Each row is a point. Each copy is the shape, with its points in the same order, stretched, turned, moved and blurred by noise. Is it also mirrored, or only turned?
(in the rows, 128 means zero)

Shape, 6 rows:
[[165 109]
 [119 129]
 [ 83 208]
 [171 124]
 [163 124]
 [162  60]]
Copy 1:
[[167  92]
 [126 128]
 [ 66 124]
 [160  75]
 [156  85]
 [194 116]]
Copy 1 is: mirrored
Copy 2 (6 x 2):
[[109 140]
 [144 112]
 [230 120]
 [119 163]
 [115 161]
 [ 50 121]]
Copy 2 is: mirrored
Copy 3, 6 rows:
[[139 165]
 [100 111]
 [ 16  98]
 [126 182]
 [124 168]
 [176 137]]
Copy 3 is: only turned
Copy 4, 6 rows:
[[127 160]
 [117 117]
 [ 58  58]
 [128 158]
 [124 160]
 [187 171]]
Copy 4 is: only turned

Shape, 8 rows:
[[ 54 147 137]
 [133 121 175]
 [154  77 132]
 [173  97 189]
 [130 158 103]
 [186 149 168]
 [ 51 132 138]
 [124 162 119]]
Copy 1:
[[194 140  82]
 [141 182 152]
 [121 124 183]
 [117 191 197]
 [111 132  90]
 [ 83 198 147]
 [202 136  95]
 [121 147  91]]
Copy 1 is: mirrored
Copy 2:
[[112 170 203]
 [ 78 118 134]
 [ 97 171  80]
 [ 53  96  88]
 [176 128 138]
 [118  53 102]
 [102 187 192]
 [158 114 149]]
Copy 2 is: only turned
Copy 3, 8 rows:
[[154  78  65]
 [177  96 154]
 [113 133 192]
 [174 109 206]
 [162 148 100]
 [210 135 167]
 [144  75  75]
 [175 135  96]]
Copy 3 is: mirrored
Copy 4:
[[ 81 133  56]
 [140  82 107]
 [160 141 111]
 [172  66 128]
 [101 127 148]
 [147  50 180]
 [ 86 140  42]
 [ 97 114 140]]
Copy 4 is: only turned

Shape:
[[152 213 122  72 155 169]
 [ 86 153 145 164 116 155]
 [113  71 168 169  93 108]
 [148 170  99  83 171 234]
 [199 160  90 125 134 144]
 [158 104 146 108  69 124]
 [104  88 190 156 145 121]
 [127 173  62  72 157 160]
 [112  85 181 135 169 140]]
Copy 1 (9 x 6):
[[ 99 146 128 170  79  24]
 [ 90 135 139  99  89 134]
 [171 115 112  72  88 168]
 [ 70 223 134 125 141  61]
 [103  88  68 146 145  60]
 [181 102 100  68  94  60]
 [161 166 129 115  55 181]
 [109 141 161 181 162  44]
 [159 191 137 126  73 177]]
Copy 1 is: only turned
Copy 2, 9 rows:
[[106  91  67 177 115 110]
 [145 147 128 106 125 160]
 [144 161 222 114 142 156]
 [197 118  45 199 125 122]
 [165  61  98 148 111 107]
 [125 104 182 152 136 154]
 [147 211 183 130 119 134]
 [147  84  75 159 160 101]
 [163 198 171 147 122 116]]
Copy 2 is: mirrored
Copy 3, 9 rows:
[[167 150  75 198 169 210]
 [160 169 108 156 169 115]
 [113 134 152 125 109  68]
 [210 110  75 207 186 183]
 [185 147 110 197  92 156]
 [133 128 175 151 113 133]
 [101 117 106 136 128  82]
 [203 136  94 140 156 214]
 [109  93  93 134 131  94]]
Copy 3 is: mirrored

Shape:
[[119 123 149 201 138 147 111 149]
 [119 117 147 113  33 118  94  10]
 [107 138 129 113 116 116 118 128]
 [107  96 157 150 131 134 149 131]
 [169 122 145 126 111 123 157 126]
 [126 115  96 130 126 197 241 151]
 [117 113 115 127 128 113 121 144]
 [120 100 111 147 108 130 123 137]
 [133  95 146 110 121 156 121 147]
 [139 133 148 197 124 119  92 138]
 [114 136 148 114 104 117 127  38]
 [117 141 156 111 136 117  92 140]
 [124 127 159 162  86 132 232 149]
 [127 102 130 120 123 111 163  95]]
Copy 1:
[[155 139 149  93 123  68 135  93]
 [ 72  23  85 198  99 141  39  19]
 [138 110 103 117 113 134 136 101]
 [148 107 127 134 116  92 162  99]
 [127 120 150 127 161 115 135 111]
 [150 206 182 206  99 154 216 142]
 [156 109 135 115 115 104 158 136]
 [162 104 143 137  96 102 136 118]
 [193 106 126 150 138 115 154 107]
 [144 124 146  75 134  71 110  96]
 [ 58  74  87 164 116 125  91  85]
 [152 113  89  92 137 104 127 105]
 [102 161 163 113 139 144 208  67]
 [111  96 129 150 120 107 147 130]]
Copy 1 is: mirrored
Copy 2:
[[122  89 128 111  79 122  93 148]
 [249 154  70  80 160 133 112  34]
 [144 132  90 124 137 122 145 127]
 [136 111 138 140 115  87 133 118]
 [128 104 148 107 185 135 139 105]
 [ 82  74 139  94 127  71 247 118]
 [122 116  87 124 142 105 126 153]
 [146 100  84 104 135 107 122 144]
 [163 129 137 105 136 106 127 153]
 [135  90 109 110 107 151  66 140]
 [163 170 104  99 145 108 123  56]
 [147 151 109 119 125 136 104 148]
 [112  52 168 148 141 132 224  67]
 [118 128 114 123 159  83 149  87]]
Copy 2 is: only turned
Copy 3 (14 x 8):
[[115  82 158  78 104 158 100  97]
 [176 166 243 158  70  45 137 104]
 [123 124 150 143 139 119 118 148]
 [124  82 129 112 101 107  98 128]
 [155  99  98 152 101 119 143 120]
 [162 154  21  95 109  99 104 135]
 [135 112 140 150 148 131 101 140]
 [156 126 152 130 123 134  97 124]
 [110 121 117 149  97 122  89 138]
 [133  81 183 100 110 164 123  90]
 [133 127 172 143 100  48 140 103]
 [ 82 104 152 146 130 129 125 146]
 [175  85  78  82  78 109 149 143]
 [151 107 117 153 122  78 115 117]]
Copy 3 is: mirrored
Copy 4 (14 x 8):
[[105 161  90 174 118 101 108  99]
 [182  56 151  72  99 182 112  37]
 [142 129 135 132 103 143 119 124]
 [150 131 115  99 106  91  78 127]
 [156 101 116 101 168 121 125 147]
 [ 67 128 171  81 163  85  53 178]
 [136 121 128 143 117 140  96 146]
 [128 114 121 140 121 141  83 137]
 [154 144 102  93 139 154  85 144]
 [113 141  81 181 134 117 133 100]
 [150  72 138  74  89 129 117  78]
 [158 155 110 133  97 145 136 112]
 [150 117 189  96 163  39  71 140]
 [156  75 132  86 117 118  86 140]]
Copy 4 is: only turned

Shape, 16 rows:
[[ 38  76  89 131  93 127 133 113 111 118 102]
 [176 138 138 115 122 150 169 114 122 157 136]
 [ 98 103  97  87 147 120  95  89 110 135 123]
 [ 31 123 103 123 117 142 128 112 128  89 117]
 [128 198 149 198 161  87 113 140 151 171  86]
 [136 114 143 148 133 184 116 128 133 146 110]
 [155 115 149 136 118 132 145  89 117 145 112]
 [130 102 145 134 139 144 158 120 111 157 109]
 [131 123 160 124 120 135 142 149  92 123  91]
 [172 119 101 116 115 130 125 123 142 119 104]
 [ 65 129 110  87 104 154 119 122 123 121  84]
 [149  94 165 113 102 137 118 111 127 129 139]
 [125 139 126 135  89 139 122 146 104 162 129]
 [120 168 143 188 202  74 133 173 155 160 129]
 [149 147 172 135 127 129 145 130 156 163 116]
 [ 81 152 137 161 153  90 130 173 172 177  82]]
Copy 1 (16 x 11):
[[135 121 103 108 164 169  93  80 132  76 167]
 [122 150  77  63 110  83 157 146 143 150 109]
 [163  92  86 144 110 125 147 146 133 101 131]
 [130 103 120 107 159 178 132  65 103  76 173]
 [ 63 129 157 148 163  99 110 195 116 130  64]
 [106 141 110 136 115 107 130  82 123 142 132]
 [102 158  95  92 112 102 154 136 164 135 139]
 [ 99 138  85  90 128  87 133 124 154 135 127]
 [105 135 121  95 125  96 120 126 126 129 160]
 [140 136 103 114 122 142 110 144 116 165 132]
 [174 114  95 122 165 145 131  95  98 108 181]
 [116 143 133 108  83 109 160 104 175 139 154]
 [137 146 120 106 127  95 106 124 121 112 111]
 [ 43  87 166 138 149  84 101 196 129 139  31]
 [100 146 129  99 132  88 162 138 158 157 116]
 [ 92 103 151 141 193 101  92 164 133 141  80]]
Copy 1 is: mirrored
Copy 2:
[[187 145 126 105 126 146 136 193  94  68 196]
 [135  92 133 143 136 159 113 134 121 188  88]
 [134 158 143 114 157 104 118 167  73 102 154]
 [191 167  86  68 137 124 112 194 135  50 156]
 [ 75 182 121  81 101 148  85  41 168 157  85]
 [126 139  69 140 135 118 137 139  95 132 125]
 [134 115 129 169 139 141 108 151 112 154 131]
 [ 96 105 106 147 134 150 120 157  95 148 138]
 [105  79 120 154 108 145 121 173 125 116 111]
 [174 136 145 160 109 150 152 156 123 142  95]
 [176 133 107 104 122 142 118 175 104  55 122]
 [161 100 131 166 155 108 159 160 130 121 148]
 [156 101 132  91  97 140 125 106 126 144 118]
 [ 42 171 128  56 123 134 114  73 164 178 115]
 [118 111 121 132 152 142 121 105 151 154  93]
 [ 85 152 134  72 121 168 143  72 151 127 105]]
Copy 2 is: only turned
Copy 3 (16 x 11):
[[145  79 154 131 121 137 125  79 147 107  96]
 [100 121 125 124 150 137 141 164  98 140 157]
 [151  89 105  98 165 100 136  92 108 123 123]
 [135  88 123 160 133 148 119  62 137 118 110]
 [110 227 118  86 138 129 126  87 139 136 180]
 [ 70 120 101 124 125 137 118 135 137 135 121]
 [125 126 119 103 152 140 147 156 118 116 148]
 [107 110 131 101 131 133 137 144 120 139 144]
 [111 118 113 135 105 124 151 140 122 129 156]
 [104 111 122 133 151  98 125 139 118  92 142]
 [119  90 122 141 141 118 159  83 151 136 119]
 [140 119 103 122 146 122 137 165 131 129 125]
 [101 137 134 131 129 119 151 130 119 142 112]
 [108 199 123 107 130 121  70  87 123 153 180]
 [104 164 118 116 151 134 140 152 147 153 166]
 [107 178 146 107 134 112 115  75 171 155 166]]
Copy 3 is: only turned
Copy 4 (16 x 11):
[[ 75 142  83 149 102 137  75  66 156 183 149]
 [139 113  80  88 206 115 151 153 108 140 141]
 [ 96 112 107 138 123 182 108 136 158 121 129]
 [ 82 133 102 120  73 147 102  86 130 189  85]
 [133 159 214 139 143  85 111 146  68  92   9]
 [167 153  96 141 160 152 107 104  92 169 126]
 [134 137  98 134 216 114 156 119 114 128 135]
 [136 140  87 130 202 125  98 117 131 160 122]
 [136 159 146 144 177 126 118 110 158 178 135]
 [109 162 120 105 155 139 151 158 141 114 171]
 [ 78 139 105 150 109 174  97 130 152 197 115]
 [159 127  86 139 150 116 157 114 134 135 153]
 [134 120 124 130 124 114 116 121 105 154 154]
 [159 153 194  93 111  69  69 147 113  86   7]
 [145 131 113 128 164  94 130 159 103 132  74]
 [112 166 165 145 100  87  43 159 127 129  19]]
Copy 4 is: only turned

Shape, 16 rows:
[[159 142 130 117 119 127 127 134 105 106 210 249]
 [141 162  79 124 105 148 113 110 128 130 177 121]
 [150 168 136 128 178 120 155 140 102 138 123 119]
 [ 58  71 143 151 101 152 132 168 125 163 136 123]
 [ 64 165 101 139 153 139 112 107 123 136 111 123]
 [136 155 138  87  92 155 149 101 117 155 120 136]
 [136 151 141  91  94 128 143 109 128 134 131 102]
 [150 137 137 150 145 132 146 103 105 165 115 147]
 [159 150 132  60 140 147 148 211 126 122 110 125]
 [141 154 135 104  97  93 133 150 143 126 114 144]
 [126 153 135 136 190 139  99 109 143 142 113 122]
 [155 159 124 151 111 158 153 125 113 106 115 106]
 [142 177 139 144 111 147 133 137 111 151 137 129]
 [154 166  75 143  92 143 147 103 130 150 123 108]
 [151 131 131 123  93 148 129 155  92 147 113 114]
 [152 130 121 110 123  73 110 160 105 116 117 147]]
Copy 1 (16 x 12):
[[153 197 226  69 164  72  81  60 143 142  91 156]
 [146 150 125 108  94 128 111 119 120 112  42 161]
 [100  60 128 134 136 107 113 135 166 112 103 143]
 [121 190  84  84 122 185  67 111 148 170 146  80]
 [133  90 117 120 154 167  88 154  86 126 104 155]
 [105 146 112 165 158 137 107  72 174 118  95 158]
 [ 99 136 118 148 120 134 142  88 168 129  83 159]
 [126 124 138 158 155 110  90 144 173 128 127 132]
 [ 94  94  95 120 122 119 119  44 172  79 121 124]
 [129 130 128 128 140 106 121  97 152 142 135 168]
 [ 97  66 135 151 134  96 118 173  93  98 112 135]
 [145 103 110 142 126 124 154  93 176 125  75 123]
 [119 114 100 126 152 107 104 114 166 135  72 153]
 [167 141 100 153 105 135 106 120 153 122  77 154]
 [123 149  82 129 133 147 116  96 200 109 109 128]
 [135 132 144 103 126 122 124 128 163 111 160 167]]
Copy 1 is: only turned
Copy 2 (16 x 12):
[[155 192 133  74 219 140 132 162  72 165  65 123]
 [103 192 128 135 164 189 125 153 133 117 145 130]
 [120 107 129 159 171 111 204 113 116 148 141 141]
 [170 124 222 153 103  97  91 104 148  95 118 149]
 [123 120 168 126 125 148 137 157 174 126 155 102]
 [106 142 170 125 147 161 162 108 116  99 111  68]
 [124 150 137 139 131 176 158 111 128  99 104  85]
 [115 124 163 114 175 114 180  98 127 133 154 129]
 [102  85 110 175 166 115 169 127  68 111  85 117]
 [144 107 107 108 146 155 157 140  98  90  98 112]
 [109 114 118 115 148 140 132 108 152 162 149 110]
 [ 76 141 139 147 135 145 179 116 124 127 126 161]
 [117 122 161 142 176 161 177 121 137 120 112 161]
 [ 90 147 149 143 157 171 163 143 124  96 173 137]
 [ 98 132 146 149 160 119 170 116 138  98 106 153]
 [143 124  82 107 164 110 175 153 127 108 109 131]]
Copy 2 is: mirrored

Shape:
[[153  81 139 100 149 137 106 129 129 133  97 148]
 [118 105 138 105 142 164 115  92 134 124  43 165]
 [124  80 151 115 126 147 139 182 106 105 131 133]
 [150  90 133 127 125 152 141  86 129 110 138 160]
 [145 111 112  88 182 135 111  94  60 123 144 153]
 [ 16  77  79 122 122 121 200 108 132 128 138 163]
 [145  85 105 106 135 155 111 116 136 116 124 165]
 [149 211 140 109 144 159 137 102  61 119 142 132]
 [158 156 149 114 123 109 209 160 134 132 150 139]
 [151 125 116  97 146 126 104  85 120  99 108 127]
 [159  87 139 167 124 131 148 145 116 101 100 144]
 [120  81 147 177 130 161 127 111 139 132 115 146]
 [155  84 113 105 195 122 113 111 137  94 135 107]
 [158  87 146 107 133 129 119  85 116 114 133 113]
 [140 107 148 194 128 100 105 110 134 111 145 148]
 [162  98 106 145 138 112 116 109 133 131 127  97]]
Copy 1, 16 rows:
[[118  96 126 153 137 152 145 139  99 132 105 125]
 [ 77 132 134 115 180 108 174 116 113 130 138 146]
 [ 91  99 151 169 114 163  85 141 131 129 105 133]
 [140  91 134 122 147 164 155 109 125 118 126 169]
 [140  84 149 148 126 146 164 153  57  78 153 105]
 [105 133 215  69 189 209  56  80 133 105 117 138]
 [131  96 131 144 150 162 161  82 104 109 114 145]
 [142 131 121 132  97  73 153 176  95 101 211 168]
 [154 122 100 124 120 160  44 178 139 140 144 171]
 [134  92 113 110 135 118 170 114 100 116 149 110]
 [125 111 120 132 127 131 121 142 172 112  83 167]
 [131 133 154 137 131 150 152 116 161 142  94 172]
 [148  84 118 143 120 177 152 129 117 112 121  74]
 [121  71 130 114 117 162 159 132 104 135 128 123]
 [177 108 156 126 122 108 152 111 172 137  87 167]
 [151 102 112 111 107 154 151 121 123 127  91 123]]
Copy 1 is: mirrored
Copy 2 (16 x 12):
[[163  86 134 130 128 109 126 147 182  94 116 145]
 [116  97 135 155 152 132 141 187 210  88 144 172]
 [170 125 102 118 114 154  95 115 191 162 141 134]
 [154 104 117 156 171 152 138 130 135 102 115 152]
 [148  96 140  95 158 153 122 146 153 101  55 181]
 [173 197 126 166 151 121 119 124 156 180 164 249]
 [159 106 121 127 132 124 132 134 151  90 137 172]
 [ 51 126 124  93 181 196 150 151 105 154 120 119]
 [128 140 158 123 176 127 124  94 109 186 195 112]
 [121  97 135 129 126 136 173 135 136 101  89 146]
 [159 150 119 140 129 139 102 113 162  99 137 120]
 [148 146  80 163 151 115 115 150 155  94 137 132]
 [157  95 115 102 121  80 171  88 157  96  73 161]
 [168  94 117 144 148 136 173 125 142 105  77 125]
 [127 140  98 186 118 104 107 121  95  88  95 112]
 [154 143 119 115 103  90 167 114 117  92 106 119]]
Copy 2 is: mirrored
Copy 3 (16 x 12):
[[144 145 134 121 138 115 114 112 118 170  92 112]
 [147 149 153 104 125  67  93 130 190 208  90 115]
 [114 156 150 175  95 158  93 146 112 133 150 122]
 [177 152 185 115 100 138 138  73 133 158 114 123]
 [180 141 151 151 168  92 173 109 125 144 122 123]
 [162  83 201 138  38  48  30  95 158  88 159 144]
 [175 146 153 103 122 119 123 109 110 178 107 123]
 [168 117 135 179 174 166 197 157 190 154 122 151]
 [163  82 141 190 117 222 113 115 133  80 101 133]
 [170 130 143 118 129 100 168 125 147 170  82  90]
 [124 159 178 137 100 165 135 112 117 132  99 133]
 [124 163 171  90 101 139 114  86 139 149 130 140]
 [162 147 154 118 137 104 153 113 105 118  96  52]
 [142 135 161 136 119 115 162  82 139 149 117  77]
 [145 167 144  92  80 150 163  81 110 121 107 161]
 [132 112 151 104 139 130 164  98 106 120  80 103]]
Copy 3 is: only turned
